Each row is a point. Each copy is the shape, with its points in the same order, stretched, turned, moved and blurred by noise. Say if it was mirrored as well.

Shape (6 x 2):
[[-37  22]
 [-34   9]
 [ -1 -37]
 [ -9 -33]
 [ 32  33]
 [ 11  23]]
Copy 1:
[[ 17  29]
 [  4  25]
 [-42  12]
 [-41  17]
 [ 24 -44]
 [ 14 -20]]
Copy 1 is: only turned
Copy 2, 6 rows:
[[-41  29]
 [-36  35]
 [ 30  11]
 [ 25   3]
 [-15 -44]
 [-21 -21]]
Copy 2 is: mirrored
Copy 3 (6 x 2):
[[-41  21]
 [-37   6]
 [ -8 -41]
 [-11 -34]
 [ 37  19]
 [ 12  10]]
Copy 3 is: only turned

Shape, 7 rows:
[[-19  41   6  -1]
 [-29  -8  31 -17]
 [ 44 -20  13   1]
 [ -1 -12  -6  11]
 [ 34  35   5 -11]
 [-34 -17  15 -16]
 [-29  -6 -16 -17]]
Copy 1 (7 x 4):
[[ -9  52   0  -1]
 [ 53  42  24  -1]
 [ -7 -21  24  42]
 [  0  -4  -6  -7]
 [-39  25   2  50]
 [ 60  27  12 -10]
 [ 32  15 -22 -15]]
Copy 1 is: only turned
Copy 2 (7 x 4):
[[-49  23  16  -7]
 [-32  -5  18  28]
 [ 23 -27 -11 -30]
 [ 11  11  -7  -7]
 [-20  -7  12 -48]
 [-14   4  16  34]
 [  0  31  22  15]]
Copy 2 is: mirrored
Copy 3:
[[-50 -29 -14 -16]
 [  0  -2 -48 -11]
 [ 48   4  40 -24]
 [ 19 -12   4  20]
 [-28 -14  36 -46]
 [  5   2 -48  13]
 [-11   3 -35  28]]
Copy 3 is: only turned
Copy 4 (7 x 4):
[[ 18 -39 -13   7]
 [-39 -35  33  11]
 [-16  21  27 -39]
 [  2  19   8  -4]
 [ 14 -26 -14 -30]
 [-34 -19  23  15]
 [ -9 -10 -19  15]]
Copy 4 is: mirrored
